Each row of a before or after table is a point. The points were changed in one or more steps. Then noise was added and the rows were shuffled. The steps act on how far a point lies along the listed directions, d1 being the first. Name the steps. A step turns or swaps two directions, mirrors them in a line or flattens them onto one, adds a multiple of one to another, or multiplies one. Angles are multiples of 10 degrees, from the lower direction toward the higher: turns from -170 to 170, lines from 10 to 170 but not 90. Use the fewest steps. Two steps may share a direction if one is a turn and the other turns, adds or multiplies; they go together, in the order done. Otherwise the lowest direction goes first.
In the rows, 100 means zero.

Directions:
(1): |  56 | 131 | 137 |
(2): | 126 | 158 |  82 |
Before, 14 rows:
| 117 |  59 | 109 |
| 116 |  96 |  80 |
| 164 | 136 |  71 |
|  86 | 180 | 101 |
| 122 |  35 | 114 |
|  97 |  32 |  84 |
|  79 |  95 | 144 |
|  96 | 165 |  88 |
|  90 |  96 | 115 |
| 105 | 107 |  91 |
| 112 | 179 |  99 |
| 135 | 121 |  75 |
| 183 | 126 |  43 |
| 107 | 169 | 125 |
After:
|  84 |  93 | 140 |
| 108 |  25 |  74 |
| 105 | 107 |  94 |
|  95 | 190 | 109 |
| 115 |  98 |  82 |
| 133 |  28 | 108 |
|  97 | 179 | 137 |
|  95 |  94 | 113 |
| 123 |  54 | 105 |
| 125 | 128 |  83 |
|  83 | 172 |  95 |
|  72 | 188 | 112 |
| 152 | 143 |  83 |
| 171 | 136 |  56 |
Steps: add 0.3 times d2 to d1

Directions:
(1): | 103 |  43 |  51 | 102 |
(2): | 132 |  79 | 129 | 158 |
(3): |  34 |  99 |  99 | 137 |
Before, 14 rows:
|  80 | 109 | 109 | 121 |
| 115 | 100 | 104 | 105 |
|  72 | 102 | 103 | 106 |
| 115 |  80 |  87 |  90 |
|  97 |  73 | 117 |  92 |
| 103 |  85 | 101 | 111 |
|  56 |  81 |  90 | 139 |
| 149 |  75 | 120 | 144 |
|  97 | 109 | 127 | 119 |
|  63 | 117 |  98 | 131 |
|  94 | 104 | 105 | 104 |
|  81 |  88 |  91 | 121 |
| 126 |  60 |  92 | 112 |
|  69 |  87 | 102 | 111 |
After:
| 115 | 108 | 114 | 108 |
| 110 |  95 | 117 | 123 |
|  64 |  93 | 112 | 156 |
| 122 |  78 |  94 | 102 |
|  79 | 116 | 112 | 117 |
|  86 |  94 | 107 | 131 |
|  92 | 104 | 103 | 100 |
|  99 |  76 | 128 |  98 |
|  93 | 125 | 138 | 115 |
|  69 |  97 |  94 | 102 |
|  61 | 120 |  97 | 127 |
|  70 |  87 | 104 | 115 |
| 142 |  82 | 136 | 140 |
| 165 | 131 | 195 | 177 |
Steps: multiply d2 by 2; turn d1 and d2 by 40 degrees

Directions:
(1): |  67 |  40 |  56 | 129 |  78 |  74 |
(2): | 127 |  94 | 106 |  79 | 131 |  20 |
(3): | 110 |  96 | 141 |  89 |  21 |  80 |
Before, 10 rows:
| 133 |  90 | 133 |  82 |  70 |  41 |
|  96 | 108 |  84 | 107 |  92 | 132 |
| 116 | 100 | 110 | 103 |  91 |  92 |
|  98 |  84 |  93 | 123 |  90 |  93 |
| 127 | 124 | 137 |  63 |  93 |  71 |
| 116 |  95 | 116 | 103 |  74 |  24 |
|  71 |  79 |  53 | 116 |  97 | 137 |
| 130 | 124 | 125 |  87 | 124 |  57 |
|  57 |  61 |  65 | 133 |  94 | 138 |
| 113 | 111 | 118 | 114 |  82 | 121 |
After (10 x 6):
| 113 |  98 | 109 | 105 |  81 | 103 |
|  72 |  84 |  53 | 122 | 166 | 129 |
|  94 | 110 |  67 | 107 | 135 | 128 |
| 113 | 105 | 139 |  74 |  41 |  91 |
| 129 | 108 | 145 |  89 |  46 |  50 |
| 100 |  96 | 103 | 120 |  98 | 100 |
| 118 |  93 | 151 |  93 |   5 |  83 |
|  85 |  93 |  45 | 105 | 157 | 126 |
|  99 | 106 |  98 | 124 | 111 | 137 |
| 110 |  98 | 145 | 104 |   4 |  60 |
Steps: multiply d1 by 0.4; multiply d2 by 1.6; turn d2 and d3 by 60 degrees

Directions:
(1): | 115 |  90 | 104 | 141 |  52 |  88 |  66 | 151 | 168 |
(2): |  68 | 130 | 119 | 144 |  85 | 168 |  48 |  77 |  77 |
(3): | 170 |  92 | 131 | 145 | 107 |  87 | 107 |  32 | 111 |
(4): |  63 |  40 |  71 | 110 |  83 |  50 |  53 |  63 |  78 |
Before:
| 145 |  56 |  66 |  43 | 117 |   5 | 166 | 104 | 162 |
| 156 |  86 | 107 | 109 | 117 |  85 | 135 |  95 | 111 |
| 107 | 111 | 126 | 108 |  85 | 118 |  93 |  99 | 107 |
|  92 |  96 |  95 | 114 |  97 | 100 |  92 | 107 |  92 |
|  18 | 122 |  89 |  55 | 104 | 130 |  99 | 165 |  67 |
| 131 |  88 | 125 | 132 | 132 |  81 |  88 |  49 |  66 |
|  91 | 123 | 102 |  86 |  82 | 122 |  44 | 123 |  96 |
|  99 | 108 |  91 |  90 | 122 |  97 | 118 | 107 | 104 |
| 147 | 116 | 122 |  96 | 118 | 115 | 128 |  39 |  65 |
After, 9 rows:
| 105 | 100 | 117 |  94 |  86 |  97 | 102 | 120 | 117 |
| 145 | 113 | 147 | 149 | 121 | 109 |  82 |  86 |  95 |
| 106 |  92 |  93 | 109 | 100 |  96 | 104 | 109 |  98 |
|  99 | 111 |  87 |  29 | 170 | 104 | 173 |   7 |  43 |
|  24 |  81 |  80 |  93 |  81 | 104 |  51 | 133 |  78 |
| 104 |  94 |  90 |  79 |  80 |  77 |  57 | 139 | 122 |
| 118 | 145 | 125 | 120 |  84 | 153 |  93 |  85 |  90 |
| 117 | 119 | 108 |  91 | 124 | 126 | 133 |  92 |  72 |
|  79 | 106 |  95 |  94 | 112 | 111 | 102 |  96 |  89 |
Steps: turn d1 and d2 by -80 degrees; turn d3 and d4 by -50 degrees; multiply d4 by 0.7

Directions:
(1): | 154 | 153 | 136 | 167 |  91 | 103 | 125 |  89 | 156 |  83 |  97 |
(2): |  93 | 184 |  79 |  34 | 125 |  82 |  71 |  78 | 135 |  98 | 120 |
(3): | 104 | 129 | 168 | 102 |  76 | 142 |  46 |  73 |  41 | 116 | 122 |
(4): | 152 | 118 |  76 | 112 | 119 |  78 |  87 | 171 |  52 |  70 | 153 |
(5): | 108 |  97 |  37 | 128 | 109 | 185 |  65 | 109 | 129 | 136 | 116 |
(6): | 145 |  90 | 116 | 103 | 162 |  66 |  89 |  96 |  93 | 187 |  74 |
Before:
|  90 | 125 | 112 |  38 | 100 |  83 |  54 |  90 |  40 |  97 | 117 |
|  40 | 113 | 134 |  28 | 107 |  61 |  63 |  72 |  39 | 121 | 104 |
|  86 |  60 |  73 | 155 |  98 | 134 | 119 |  70 | 139 | 124 |  66 |
| 117 | 138 |  92 | 131 | 141 | 173 |  30 |  87 | 105 | 164 | 133 |
|  79 | 118 | 119 |  98 |  56 | 119 | 112 |  78 | 146 |  79 |  63 |
| 113 |  87 | 107 | 139 |  68 | 181 |  74 | 116 |  98 |  99 | 108 |
| 112 | 104 |  46 | 125 |  67 | 153 | 134 | 136 | 140 |  41 | 131 |
| 145 | 108 | 130 | 125 | 131 | 106 |  64 |  86 |  68 | 132 | 103 |
|  62 |  79 | 109 |  60 |  94 |  65 | 128 | 110 |  76 |  74 | 124 |
After:
|  63 |  51 |  92 |  71 |  49 |  93 | 149 | 128 |  73 |  24 | 114 |
| 102 | 139 | 124 | 157 | 104 | 171 |  70 |  53 | 142 | 161 |  92 |
| 132 | 128 |  90 | 117 |  75 | 114 |  93 | 149 | 101 |  57 | 116 |
| 120 |  87 | 125 |  90 | 135 |  84 |  67 |  79 |  55 | 138 |  94 |
|  66 | 132 |  81 |  85 |  97 | 139 | 100 |  71 | 161 | 106 | 123 |
|  99 |  87 | 117 | 125 |  78 | 168 |  72 |  57 | 101 | 141 |  74 |
| 111 |  11 | 187 | 172 | 104 |  84 | 117 | 114 |   3 | 126 |  79 |
|  98 | 104 | 172 |  76 |  73 |  70 |  92 | 108 |  55 |  67 |  96 |
| 124 | 122 | 110 | 119 | 111 |  24 | 139 | 110 |  94 |  56 | 108 |
Steps: turn d1 and d4 by 120 degrees; turn d2 and d5 by 140 degrees; multiply d2 by 1.6; turn d3 and d6 by 10 degrees

Directions:
(1): |  91 |  91 | 117 | 132 | 113 | 190 | 147 | 117 | 150 | 119 |  46 | 142 |  96 | 116 |
(2): | 123 | 180 | 155 |  75 |  58 |  69 | 120 | 109 | 113 | 103 |  68 | 101 | 144 | 155 |
Before, 14 rows:
|  90 |  79 | 101 |  90 | 109 | 117 | 101 | 108 | 108 |  96 | 110 |  85 |  93 |  97 |
| 100 |  51 |  77 | 119 | 124 | 144 | 114 | 102 |  95 |  98 |  79 | 119 |  75 |  70 |
|  99 |  54 |  77 | 113 | 111 | 113 |  88 | 101 |  95 | 110 | 128 | 102 |  94 |  84 |
| 123 | 134 | 124 |  81 |  74 |  97 | 127 | 106 | 137 | 105 |  78 | 119 | 124 | 132 |
| 122 | 143 | 134 |  89 |  80 |  73 | 117 |  99 | 103 | 121 |  87 | 110 | 128 | 128 |
| 111 | 128 | 120 |  80 |  81 |  83 | 103 | 122 |  85 | 105 |  87 | 105 | 131 | 118 |
| 104 | 110 | 111 | 101 |  98 |  96 |  89 | 110 |  96 | 100 |  97 | 103 | 107 | 101 |
| 144 | 193 | 167 |  96 |  70 |  75 | 131 | 110 | 119 |  97 |  61 | 117 | 142 | 153 |
| 102 | 127 | 107 |  95 |  74 | 105 | 113 |  90 | 109 | 105 |  86 | 122 | 101 | 113 |
|  75 |  37 |  53 | 119 | 149 | 160 | 118 | 110 |  99 | 110 |  92 | 121 |  68 |  60 |
| 102 | 102 | 114 | 125 | 107 | 113 | 114 | 108 | 126 | 107 |  73 | 108 | 108 | 100 |
|  97 | 125 | 117 | 104 |  88 |  98 | 120 | 109 | 111 | 107 |  77 |  93 | 130 |  96 |
|  65 |  45 |  69 | 132 | 150 | 191 | 120 | 107 | 152 | 113 |  68 | 140 |  58 |  80 |
| 101 |  99 |  94 | 101 | 111 |  78 |  92 | 102 | 103 | 105 | 120 | 104 |  99 |  90 |
After:
| 109 |  84 | 107 | 117 | 110 | 154 | 135 | 109 | 113 | 104 |  52 | 131 |  93 |  98 |
| 108 | 122 | 123 | 114 |  96 |  92 | 109 | 107 | 119 | 106 |  76 | 101 | 118 | 108 |
|  99 |  91 |  92 | 105 | 117 |  92 |  95 | 104 | 109 | 107 | 116 | 111 |  96 |  88 |
| 146 | 179 | 140 |  73 |  68 |   6 |  84 |  92 |  73 |  80 | 115 |  79 | 133 | 126 |
| 105 | 131 | 104 |  87 |  72 |  83 | 104 |  87 |  98 |  99 |  98 | 111 | 103 | 109 |
|  92 |  84 | 109 |  92 | 107 | 125 | 109 | 110 | 114 |  99 | 102 |  87 |  97 | 106 |
|  83 | 118 | 124 | 118 | 114 | 182 | 148 | 120 | 173 | 119 |  29 | 150 |  97 | 132 |
| 127 | 138 | 114 |  67 |  69 |  55 | 104 |  97 | 114 |  96 | 105 |  98 | 125 | 125 |
| 102 |  62 |  89 | 120 | 111 | 137 | 106 | 106 | 114 | 117 | 107 | 117 |  98 |  96 |
|  86 |  81 |  93 | 118 | 130 | 180 | 151 | 123 | 131 | 121 |  49 | 137 |  93 | 100 |
| 110 | 115 | 104 |  75 |  87 |  64 |  84 | 114 |  68 |  99 | 109 |  91 | 121 | 102 |
| 121 | 129 | 115 |  81 |  84 |  41 |  94 |  90 |  79 | 113 | 119 |  93 | 121 | 109 |
| 103 | 105 | 107 | 100 | 100 |  92 |  84 | 107 |  94 |  97 | 103 | 101 | 105 |  95 |
|  99 | 125 | 113 |  96 |  84 |  75 | 107 | 103 |  96 | 102 |  91 |  82 | 131 |  91 |
Steps: turn d1 and d2 by 50 degrees

Directions:
(1): | 122 |  25 |  73 | 139 | 115 | 127 | 129 | 138 | 167 |  69 |  64 | 157 | 127 |  80 | 154 | 102 |  93 |  87 |
(2): | 102 |  46 |  45 |  93 |  86 | 131 | 129 |  27 |  75 | 118 |  74 |  96 |  37 |  79 |  92 |  61 |  72 | 163 |
(3): |  27 | 115 | 109 | 149 |  55 | 135 |  69 | 120 | 164 |  79 | 137 |  96 |  66 |  50 |  59 |  59 | 106 | 107 |
Before:
| 103 |  74 |  81 |  94 | 104 | 104 | 105 |  85 | 102 |  93 |  79 | 103 |  72 |  80 | 110 |  92 |  88 | 126 |
|  76 | 105 |  91 | 116 |  82 | 120 |  92 |  95 | 115 |  89 | 102 |  89 |  87 |  88 |  88 |  90 | 104 | 120 |
|  74 |  87 |  98 | 109 |  82 | 114 |  93 | 108 | 127 | 107 | 114 | 101 |  85 |  90 |  81 |  87 |  90 | 114 |
|  89 | 131 | 118 |  98 | 101 |  94 |  89 | 108 | 101 |  96 | 117 |  81 |  99 | 104 | 103 |  99 | 106 |  96 |
| 118 | 116 | 113 |  87 | 100 |  83 | 100 | 105 |  68 | 111 | 111 |  91 | 112 | 117 | 116 | 124 | 105 |  94 |
|  98 | 112 | 108 |  95 |  95 |  91 |  94 | 107 |  96 | 100 | 108 |  91 | 118 |  96 |  91 |  91 | 113 | 103 |
|  88 |  96 | 106 | 126 |  91 | 111 |  91 | 121 | 141 |  88 | 116 | 114 | 108 |  86 | 108 |  95 | 106 |  90 |
|  84 |  84 |  92 | 114 |  99 | 121 | 123 |  97 | 120 |  93 | 100 | 113 |  91 |  86 |  96 |  79 |  91 | 110 |
| 159 | 108 |  78 |  37 | 118 |  77 | 128 |  23 |   5 | 145 |  77 |  66 |  94 | 139 |  99 | 117 |  74 | 130 |
| 109 |  95 | 110 |  99 | 115 | 102 | 103 | 117 | 115 |  93 |  92 | 113 | 129 |  91 | 116 | 106 |  91 |  90 |
|  97 |  98 |  98 | 107 | 110 | 109 |  95 | 100 | 111 |  94 | 106 | 108 |  95 | 110 |  91 |  95 | 111 |  97 |
After:
|  98 |  97 |  95 | 103 | 108 | 108 |  95 |  93 | 108 |  95 | 104 | 104 |  89 | 108 |  88 |  95 | 108 | 102 |
| 105 |  85 |  89 |  91 | 107 | 111 | 111 |  78 |  92 | 107 |  87 | 101 |  97 |  86 | 104 |  89 |  80 | 120 |
|  71 | 102 | 108 | 106 |  84 | 107 |  87 | 114 | 122 | 108 | 121 |  93 |  90 |  97 |  74 |  93 |  95 | 108 |
|  74 | 122 | 104 | 114 |  85 | 111 |  85 | 107 | 115 |  89 | 112 |  85 |  98 |  95 |  86 |  97 | 112 | 108 |
|  97 |  94 | 100 | 112 | 107 | 109 | 105 | 116 | 127 |  85 |  98 | 104 | 102 |  91 | 126 |  93 | 100 |  96 |
| 126 |  80 |  98 | 104 | 105 |  98 | 114 | 112 |  91 | 101 |  93 | 114 | 116 | 108 | 137 | 122 | 101 |  96 |
|  92 | 130 | 115 |  78 | 103 |  79 |  79 |  97 |  80 | 100 | 104 |  77 |  83 |  98 |  87 | 107 | 103 | 108 |
| 103 |  88 |  99 | 104 | 100 |  99 | 102 | 112 | 111 |  92 |  95 | 106 | 122 |  88 | 104 |  89 | 108 | 103 |
|  85 |  86 |  88 | 116 |  81 | 119 |  99 |  81 | 117 | 103 | 111 | 100 |  75 |  81 |  93 |  76 |  94 | 119 |
| 165 | 140 | 133 |  60 | 139 |  51 | 105 | 123 |  61 | 112 |  93 |  92 | 179 | 156 | 129 | 164 | 103 |  53 |
|  75 | 123 | 110 |  99 |  94 | 107 | 106 |  89 |  94 | 105 | 118 |  88 |  89 | 100 |  74 |  82 |  98 | 107 |
Steps: turn d1 and d2 by 120 degrees
